Each point is reached from the start by the listed moves, each made once or not at all, plus a little noise. Say if it took an odd or an even number of moves. Then give how often each move was made.
In the rows, 128 means zero.

Moves:
(1): [106 179 130 182 130]
(2): [ 91  77 106 155 131]
Start: [101 129 162 133 109]
Points:
[ 32 127 140 210 129] => even (1, 1)
[ 65  72 140 155 120] => odd (0, 1)
[ 80 185 163 191 111] => odd (1, 0)

Moves:
(1): [191  94 137 114  98 143 137 143 146]
(2): [141 137 117 180  93 149 105 139 119]
(3): [127 134 100 121 154 141 173 160  88]
(4): [ 92 148  58 115 105 124 163 142 168]
(5): [105 102 118 125 132 183 151 104 153]
(6): [ 95  86 128  93 159 118 105 183 139]
(7): [112 144 157  99  88 145 129 126  82]
(8): [131 195 128  77 170 153  92 154 173]
(9): [115 147 199 132 118  88 164 182 172]
Start: [138  95 142 124 161 112 106 133 121]
Points:
[ 81 155  63  56 184 187 129 149 231] => odd (0, 0, 0, 1, 1, 0, 0, 1, 0)
[ 16  82 164  51 121 129 177 231 196] => odd (0, 0, 0, 1, 1, 1, 1, 0, 1)
[176 164 249  36 124 128 116 225 182] => even (1, 0, 0, 0, 0, 0, 1, 1, 1)

Moves:
(1): [126 114 128 125 137 124 137 120 151 144 116 138 133 115 133 125 112 115
 127 135 133 111 142 129]
(2): [136 123 132 133 113 130 123 126 140 131 128 139 123 126 142 128 126 137
 124 132 125 122 138 119]
(3): [129 135 132 123 130 118 125 128 132 129 122 141 129 123 124 146 120 124
 127 128 104 120 123 138]
(4): [131 136 123 141 138 111 137 112 121 125 116 113 122 132 111 134 124 138
 139 135 137 133 137 107]
(5): [125 126 132 133 129 137 143 141 123 124 120 141 120 136 127 128 134 138
 120 123 128 123 132 126]
(6): [146 119 139 138 128 138 127 131 126 123 138 131 117 121 131 120 148 113
 134 134 117 124 123 130]
(7): [148 143 136 125 122 124 124 127 127 131 132 120 134 137 128 146 146 128
 129 111 129 126 145 135]
(8): [121 134 132 140 144 127 122 129 139 125 124 137 144 119 116 119 123 131
 140 136 133 125 124 121]
(9): [123 126 120 133 134 125 126 141 121 138 114 142 116 112 130 106 128 139
 127 131 113 129 150 130]
(10): [134 132 128 132 143 139 122 122 123 133 119 109 126 130 147 125 127 120
 108 136 121 136 140 134]
(11): [112 132 114 129 130 125 128 129 125 137 128 125 118 137 143 126 135 126
 144 123 131 120 121 135]
(12): [127 117 123 127 133 123 125 127 137 145 139 130 118 136 136 135 129 156
 130 126 130 145 129 115]
(13): [122 112 130 118 118 119 130 140 134 138 102 104 148 137 133 131 133 100
 131 143 127 129 136 123]
(14): [119 127 124 133 132 126 138 131 122 130 130 125 136 118 129 128 134 131
 117 128 120 124 128 114]
(15): [132 145 125 137 135 130 125 142 120 146 122 128 149 126 121 127 139 121
 124 146 134 153 125 137]
(16): [ 98 132 123 140 135 118 103 127 126 133 132 149 130 139 122 146 141 128
 131 146 114 136 137 121]
(17): [147 126 118 133 130 123 129 106 127 126 127 126 128 134 140 117 138 130
 136 118 120 112 117 144]
(18): [139 123 116 129 119 128 127 129 118 129 126 121 122 134 132 139 123 134
 128 124 123 126 133 141]
(19): [127 119 141 113 139 137 130 142 106 135 126 131 131 124 130 127 130 137
 122 131 122 127 107 120]
(20): [118 119 138 142 132 128 138 118 130 130 136 130 139 126 147 138 135 121
 126 114 133 132 136 121]
(21): [102 117 124 117 119 153 130 127 138 124 146 133 137 131 113 116 126 136
 151 132 118 150 152 141]
(22): [134 124 145 137 115 124 118 139 133 140 140 114 112 146 127 126 117 120
 132 116 113 118 122 120]
(23): [121 131 117 111 130 145 123 131 130 132 111 144 138 130 130 133 133 134
 131 113 138 126 134 125]
(24): [149 121 115 117 148 112 132 122 115 116 136 142 138 128 135 137 141 125
 142 121 131 134 136 122]
Start: [116 134 128 128 131 133 126 117 124 148 129 120 138 139 143 141 124 129
 112 137 139 117 135 127]
Points:
[100 119 117 150 147 105 143 140 130 220  52 110 176 132 151 166 115  94
 111 142 106 115 192 104] => odd (1, 0, 1, 1, 0, 0, 0, 0, 1, 0, 0, 0, 1, 1, 1, 0, 0, 1, 0, 1, 0, 1, 1, 0)
[106  98 146 157 145 111 109 123 108 196  86 142 142 144 175 160 169 115
 126 145  59  85 160  75] => odd (0, 1, 1, 1, 0, 1, 0, 0, 1, 0, 0, 0, 1, 1, 0, 1, 1, 0, 1, 1, 0, 1, 1, 0)
[167 143 134 179 151  99 126 124 102 186 135 125 126 150 176 152 181 119
 150 119 123 126 188 104] => even (0, 1, 0, 1, 0, 1, 1, 0, 1, 0, 1, 0, 0, 0, 1, 0, 0, 0, 0, 1, 0, 1, 0, 1)
[103  99 120 148 152 113 108 148 122 249  84 120 140 182 205 176 142 124
  91 170  64 101 144 120] => odd (1, 1, 1, 0, 1, 0, 0, 0, 0, 1, 1, 1, 1, 1, 1, 1, 1, 1, 1, 0, 0, 1, 0, 0)
[171 108 118 151 165 114 156 100 111 148 102 138 127 125 174 169 133 126
  96 154  99  94 186 104] => even (1, 1, 1, 1, 1, 1, 0, 0, 0, 1, 0, 0, 0, 1, 0, 0, 0, 1, 0, 0, 0, 0, 0, 1)

Moves:
(1): [134 130 131 129 136 129 139 131 126 142 130 116 146 116 113 123 119 127
 132 121 136 126 134 128 110 123]
(2): [132 125 116 119 123 123 129 127 122 127 138 135 132 121 133 132 134 136
 124 135 134 141 113 124 127 134]
(3): [107 128 117 143 148 113 145 120 127 124 143 149 125 132 122 138 125 102
 127 127 134 120 133 128 131 124]
(4): [126 150 121 136 129 117 111 123 132 128 141 129 107 145 132 150 108 129
 101 126 105 127  97 107 125 118]
(5): [150 123 130 120 129 115 115 137 135 126 123 116 135 135 137 124 116 128
 156 119 122 115 126 122 116 108]
(6): [115 129 133 129 140 118 133 137 126 141 128 139 135 115 118 115 120 115
 129 131 122 129 129 124 122 127]
(7): [143 119 141 136 128 147 138 111 105 143 130 125 111 123 132 141 140 128
 138 108 121 127 114 125 135 137]
(8): [132 131 119 126 132 133 132 111 119 137 105 117 146 127 118 142 116 140
 132 123 129 140 131 118 122 131]
(9): [111 129 133 132 128 130 138 122 151 135 130 122 133 110 132 160 112 143
 119 124 155 125 118 113 117 157]
(10): [ 92 110 138 112 120 120 131 119 121 122 117 135 108 117 110 132 131 144
 130 136 147 143 136 126 138 112]
(11): [111 153 136 104 152 130 137 137 120 118 115 108 103 119 137 104 141 100
 119 123 145 124 117 110 128 108]
(12): [118 137 123 132 141 142 127 132 124 133 140 120 132 112 120 135 122 117
 133 121 128 145 132 125 128 132]
(13): [143 134 130 155 130 120 125 142 146 109 117 148 104 142 119 111 129 142
 142 124 116 127 122 139 121 127]
(14): [102 107 132 137 135 165 132 107 134 140 126 130 145 128 121 119 123 140
 136 135 134 144 132 124 107 117]
(15): [131 149 121 137 160 127 127 137 141 148 144 133 125 127 140 113 117 122
 115 106 119 113 133 111 124 128]
(16): [123 140 134 104 130 131 125 113 102 124 128 126 129 143 133 132 142 125
 126 114 153 128 135 128 127 146]
(17): [139 135 124 120 108 121 140 114 140 131 131 112 123 131 132 113 127 143
 153 132 126 134 130 126 128 126]
(18): [135 116 125 139 119 114 117 123 135 136 132 131 118 135 130 129 121 133
 118 111 131 129 126 125 131 145]
(19): [129 133 113 137 131 122 125 147 124 124 143 149 137 141 130 114 135 119
 135 140 145 118 125 151 140 115]
(20): [122 119 122 134 113 133 138 133 121 130 126 109 125 133 125 125 122 140
 135 134 121 130 126 137 122 125]
(21): [111 131  99 124 114 129 117 125 131 140 140 156 111 118 130 118 114 113
 125 144 116 123 131 134 121 148]
(22): [149 136 130 125 128 126 120 122 135 146 128 134 123 123 132 141 134 119
 129 129 111 119 135  91 123 150]
(23): [133 127 131 137 123 124 154 129 135 145 139 134 131 119 129 127 103 128
 125 131 135 140 141 142 111 136]
(24): [134 130 130 127 129 123 118 109 118 124 135 113 133 125 143 129 142 126
 119 132 138 130 136 129 143 135]
Start: [118 119 115 141 122 141 106 159 143 109 124 136 127 128 100 130 129 134
 155 134 169 134 118 129 138 111]
Points:
[ 42 180 111 103 180  93 132 153 133 122 157 118 102 109  78 133  88  94
 180 110 249 133  96  79 112  72] => even (1, 0, 1, 1, 1, 1, 0, 0, 1, 1, 1, 1, 0, 0, 0, 1, 1, 0, 1, 0, 0, 0, 0, 0)
[ 99 170  48 148 133  95  97 153 141 132 188 107  83 139 110  96  83  75
 170 126 178 122  94 115 123  81] => even (1, 0, 1, 1, 1, 0, 0, 0, 0, 0, 1, 1, 0, 0, 0, 0, 1, 1, 1, 1, 1, 0, 0, 1)
[ 60 129 117 125 173 116 183 119 175 188 158 101 125  60 102 105  71 129
 186 130 228 146 135  42  64 101] => odd (1, 1, 1, 0, 1, 1, 0, 0, 1, 1, 1, 0, 0, 1, 1, 0, 1, 0, 0, 1, 0, 1, 1, 1)
